Each row is a point. The window is the flat piece filled in between its corners: a triangle in 3 columns, a solid with four corners in 4, and so on. A path goes straight from each point to the next, and from the last back to the first. List the points from which the path goes on through the window.
In the rows, 128 means zero.

Window (3 x 3):
[[ 75 115 132]
 [123 144 127]
 [172 135  97]]
Path:
(1): [110 104 140]
(2): [187 111 125]
(3): [158 155  89]
(4): [ 75 150 127]
(5): [ 92 110 150]
(6): [179 121 121]
(7): [168 153  86]
(8): [116 158 119]
(9): [130 118 136]
(10): [147 124 139]
(11): [127 150 108]
(12): [ 82 125 100]
Through the window after points: 8, 10

Window:
[[ 75 140 121  86 133 144]
 [122 174 119 138 124 102]
 [151  87  77  95 125 132]
 [ 86 165 154 144 163  92]
 [179  77 107 125  88 142]
 [ 90 139  93 160 141 160]]
Path:
(1): [106 134  93 150 124 116]
(2): [ 95 113 106 128 118  99]
(3): [143 136 123 119 151 130]
(4): [110 158 152 132 156 122]
(5): [ 86 153 132 139 149  91]
(6): [115 115 100 124  99 118]
(7): [138 120 108 109 135 176]
(8): [131 157 132  95 157 139]
(9): [ 61 126  96 134 110 139]
(10): [ 84 106 100 134  90 102]
(11): [155 132 117  92 142 140]
(12): [113 149 137 131 151 130]
(13): [ 80 126 111 122 134  59]
(14): [ 59 135  72 127 110 112]
(15): [111 154 141  88 174 150]
(16): [170 158 137 139 143 134]
Through the window after points: 2, 4, 8, 12

Window (9 x 9):
[[187 171 143 109 163 122 139 168 144]
 [137 199 117 116 134 172 167  95  95]
 [127 114 123 138 181 158 115 129 128]
 [106 137  63 154 173 141  95 100 147]
 [136 117 115  85 181 121 143 138 129]
 [125 103 154 135 108 117 207 126 144]
 [127  64 127 102 136 136 116  65 153]
 [108  71 163 104  95  92 118 163 174]
 [133 123  79 132  99 156 132 128 125]]
Path:
(1): [103 131  82 139 169 160 115 106 167]
(2): [134 132  91 146 145 103 108 114 110]
(3): [148  87 137 158 103  85 163 106  99]
(4): [126 123 144 120 131 137 184 135 154]
(5): [117 114  86 118 115 171 141 125 182]
(6): [138 122 117 136 151 107 108 119  87]
(7): [133 100 106 141 131 114 120  88  98]
(8): [118  99 114 103 134 151 136 114 154]
(9): [114 111 132 121 173 153 142 124 187]
(10): [132 113 136 126 152 120 137 116 129]
(11): [124 117 100 152 144  89  86 105 103]
(12): [124 152  93 128 159 165 140 113 151]
Through the window after points: 1, 3, 5, 11

Window, 12 rows:
[[160 111 170 119 166 120 111  83 147 144 204 173]
 [ 98 197  88 119 101 177 156 144 150 109 104 133]
 [ 90 145 151 113  81 139 161 134 137  68 125 100]
 [134 157 120  95 129 156 147 168 126 147  93 116]
 [169 131 126 141 143 116 101 115  91 152 223 126]
 [122 141  72 155 120 130  61 111  94 145  85  77]
 [ 86 125  93  97 133 110 193 132 138 110 128 143]
 [102 165 142 132 114 131 169 124 167 145 150  95]
 [163  99 136 170 163 144 142  96  99 148 172 142]
 [161 167  86 173  94  93  97 130 112 115  78  92]
 [149 138 141 128 141 114 132  73  72 173 163 156]
 [ 87 180 130 120 162 126 166 139 126  95 118 116]]
Path:
(1): [150 167 106 128 118 117 152 111 118 117 110  97]
(2): [153 183  82  98 155 142 163 113 141  85 136  85]
(3): [100 115 139 143 117 123 126 150 120 152 127 146]
(4): [ 89 146 145 141 111 127 131 161 113 123 126 139]
(5): [149 163  85 106 135 145 150  79 137 112  97  83]
(6): [144 160 104 121 136 134 138 107 121 129 165 101]
(7): [120 150 129 138 121 138 127 139 119 130 150 143]
(8): [ 73 145 146 162 112 117 141 151 119 113 158 142]
(9): [121 144 119  95 112 135 165 116 139  97 116 101]
(10): [141 163 100 127 118 149 140 110 132 121 126 109]
(11): [109 160 114 143 119 140 140 142 125 120 117 136]
(12): [100 126 105 176 122 106  71 154 120 130 119 154]
Through the window after points: 6, 8, 10, 12

Window, 14 rows:
[[117 141 135 147 144 188 106 138 138 170 100 187 180 145]
 [161 152  99  97 213 114 104 131 158 133 121 132 132 174]
 [144  98  81 165 163 154 125  98 139 124 155  98 119 139]
 [156 137 108 169 165 143 144  90 101 132 149 167 124 110]
 [ 90 162 146 130 143 151 141 154 117 133 103 126 105 143]
 [ 87 119 113  93 137 146 126 188 169 139 119 141  90 118]
 [112 128 170 150 169 156 128 119 183 130 126 186 112 135]
 [135 109 137 146 104 166  86 177 165  98 139 129 135 132]
 [109 138 144 145 137  98 165 115 114 175 117 162 107 153]
 [147 173  78 173 128 148 116  83 143 130 109 125 115 113]
 [ 84 120 130 157 138  94  94 119 113  96 111 100 179 130]
 [ 86 123 152 146 131  94 108 136 116 154 111  85  76  95]
 [145  64 114 100 131 193 102 120 164 118 104 145 103 127]
 [ 92 155 135 212 157  81 125 209 110 110  96 138 129 149]]
Path:
(1): [ 59 124 149 156 144 112  79 124 147 127 140 177 104 162]
(2): [146 124 116 124 138 166 146 160 139 132  87  96 123 121]
(3): [132 154 149 140 157 117 151 145 154 125 106 114 142 120]
(4): [ 91  99 130 149 152 135  96 140 117 144 130 167 109 157]
(5): [ 99 134  97 148 156 106  96 114 126 119 120 145 117 145]
(6): [152 146 135 156 138 144 142 131 150 123 113  95 131 113]
(7): [124 151 142 142 155 119 148 155 164 141 106 117 173  98]
(8): [104 126 127 148 142 145  92 148 121 126 116 174  89 167]
Through the window after points: none

Window, 14 rows:
[[109 103 159 143 149 125  93 121 184 127  55 140 133  92]
 [139 162 138 120 140  94 116  72 173 124 137 129 124 105]
 [ 89 106 178 119 130  86 142  24 136 132 153 117 140 166]
 [122  69 161 172 108  98 159 109 116 145 151 128 166  99]
 [160 127  79 137 135 146 134 151 120  89 118 138 167 109]
 [132  71 149 130 112 138 107 114 109 164 121 114 200 111]
 [118  91 165 108 107 153 123 115 176 136 131 134 164 107]
 [ 88 157 107 133 119 119 112 142  87 131 152  92 127 143]
 [151 113 144 116 126 101 160 127 109 134 117  95 160 121]
 [129 162  88 188  94 133 143  96 179  78  87  95 143 102]
 [170 134 159 127  99 137  76 170 126 102 134  92 124 150]
 [132  88  66  69 117 129 106  99 148 101 150 139 127  90]
 [115 119 136  94 105  92 103 133 100 143  89 164 147 146]
 [ 87 114 130 139 111 166 106  84 136 182 103 123 107 156]]
Path:
(1): [125 106  68 146  98 104 132 106 185 130 148 106 169 153]
(2): [109 103 116 140 135  97 126 121 156 138 121 123 173 175]
(3): [123 118 154 125 117 129 108 120 123 129  98 128 128  85]
(4): [110 131 154 111  88 161 105  69 110 133  92 119 151 106]
(5): [124  89 122 144 145 113 138 151 171 160 145 120 123 158]
(6): [118  97 122 127 113 116 128 118 174 150 151 143 156 125]
(7): [125 116 166 130 111 148 126 104 131 109 102 108 151 101]
(8): [123 136 180 119 126 148 118 101 131 110  98 133 125  81]
Through the window after points: 2, 4, 6, 8

Window, 14 rows:
[[140  95 149 113 144 147 173  92 153 140 120 112 183 122]
 [126 160  57 142  68 142  92 123  97 178 108 121 137 154]
 [104 109 153 103 139 128 145 132 153 124 145 105  95 103]
 [100  85 155 146  81 119 161 141 134  86 130 126 164 159]
 [150 117 124 143 151 151  78 121 101 136 148 152 110 157]
 [122 143 115 123 149 152 143 153  92 126 108 141 200 133]
 [117 106 110 121 160 195 120 145 150 164 159 147 142  81]
 [142 165  59 124 119 120 127 186 149  87 163 117 125 130]
 [160 116 152 145  98 158 165 125 113 172 148  87 133 145]
 [ 95 190 128 106  91 137 125  96 126 129 156 140 143 156]
 [125 164  95 118 132 175 138 172 155 150 115 111 173 164]
 [151  87 188  87 114 171 156 116 130 124 131 133 138 119]
 [171 134 126 129 135 101 127 154 109 148 151 180 110 178]
 [169 146 164 141  98 125  86 121 133 162 135 122 124  86]]
Path:
(1): [130 163  82 161 127 136 184 148 146 123 140 149 111 109]
(2): [147 115 136 103 109 145 112 141 125 132 145  99 156 149]
(3): [136 108 140 115 100 146 130 127 131 142 140 115 152 143]
(4): [140 137 146 156 123 152 178 138 111 131 125 125 115 127]
(5): [170 204 115 179 118 138 145  98 116 157  63 104 133 128]
(6): [ 92  90  81  93  82 152  87 157 114 154 177 146 150 149]
(7): [ 97 104 131  79 120 153  88 137 149 164 160 148 150 132]
(8): [158 135 134 169 131 150 159 134 126 122 126 114 125  92]
Through the window after points: 1, 3, 5, 7

Window:
[[175 108 147 106 160 130 106 139 138 128 100  86 126 166]
 [126 133 158 108 104 163 148  92 102 104  83 116 127  97]
 [ 68 122 133 184 176  77 122 117 116  93 149 180 149 127]
 [160 172 120 120  92  66 134 109 111  99 174 117  60 149]
 [118 166 111 143 152 134 120 106 178 193 116 109 128 146]
 [154 164 171 199 131 103 137 114 160 124 115 174 102 125]
 [132 162 135 181 121 121  81  95 104 126 120 111 135 159]
 [152 126 149 159 148 111 130  78 111 141 133 149 147 172]
 [115 133 116 123 145 148 138 104 157  97 127 161 155 165]
 [139 165 112  91  91 131 132 150 194 150 153  76 147 100]
 [123  97 128 151  71  96 126 139 109 125 102 112  92 118]
 [155 151 139  86 103 105 105 132 129  80  95 172 141  74]
 [102 171 138 146 128 145 170 160 120 144  95 166 155 107]
 [ 85 129 145  94  98 154 126 142  94 152 156 118 105 143]]
Path:
(1): [166 147  97 127 115 117 141 124 118 135 153 134  96 138]
(2): [140 144 100 154 120 141 132 128 124 103 111 138 111 120]
(3): [134 151 171  95 108 115 123 106 141 154 122 119 133 142]
(4): [116 203 161 116  94  74 116 120 162 138 108  67 129 117]
(5): [161 111  88 111 116 158 142 142 150 125 175 140 122 126]
(6): [153 163  92 123 120 163 105  70 142 198 148 144 135  66]
(7): [120 142 153 114 104  91 139 172 151  79 112 104 130 154]
(8): [126 130 152 133 113 102 138 121 139 125 105 131 135 144]
(9): [122 138 119 139 136 156 119 111 124 117 121 144 135 116]
(10): [164 146  99 155 151 125  98 117 123 114 148 116  72 136]
(11): [120 115 164 114 130 112 131 118 151 127 104 127 171 155]
(12): [ 93 149 194 175  89  59 116 145 114 108  88 145 108 167]
(13): [172 131  94 105 122 148 131 111 142 120 134 138 125  76]
(14): [166 162 134 156 138 178 125 110 128 134 141 150  84  99]
(15): [125 139 154 140 117  93 131 125 148 122 107 127 140 146]
(16): [ 95 136 201 142 129  81  87 106 136  86  91  93 132 158]
Through the window after points: 4, 6, 12, 14, 16

Window:
[[ 87 118 102 116  88 136 171 134 142  94 108 124 156 114]
 [134  92 138  92 105 131  92 131 157  57 129 108 133 154]
 [134 165  86  96 135 154  75 113 101 164  99 133 144 123]
 [150 112 155 149 105 162 117  92 127  36 138  64 150 139]
 [ 91 142 140  63 144 123 172 115 129  87 144  93 142 122]
 [126 110  36 126 121 101 106  93 124 145 118 118 105 159]
 [152 163  97 136 129 131  98 155 107 174  99 110  85 134]
 [ 76 125 133 104  99 128 134 118 149 121 176 100 145  95]
 [168 121  96 116  97 134 125 115 102 172 127 142 128 168]
 [112 102 113 118 147 130 149 143 161 101 151  97 184 130]
 [158 151 117 101 122 103  85  99 127 197  65  90 125 128]
 [129  82 115 102 134 136 103 121  88 143 101 100 123 118]
 [105 124  92 128 167  55  95  97 103 194  90 191 116 139]
 [ 79 109 126 114 128 177 162 107 176 113 136 112 129 140]]
Path:
(1): [163 125 109 125 124 148 141 129 164 102 161 111 120  73]
(2): [141 118  97 125 131 117 129 107 151 108 135 125 130 112]
(3): [ 92 121 116 103 119 138 110 132 106 138 114 117 130 160]
(4): [ 64 117 120 143 115 106 125 124 116 135 119  92 156 178]
(5): [137 130 104 100 132 148 138 119 142 131 125 118 130 104]
(6): [140  83  96 109 140 136 132 103 142 143 134 127 103  61]
(7): [110 164 136 112 113 122 102 129 123 121 126  82 158 188]
(8): [104 118 113 105 118 139 117 120 132 120 117  97 147 157]
Through the window after points: none
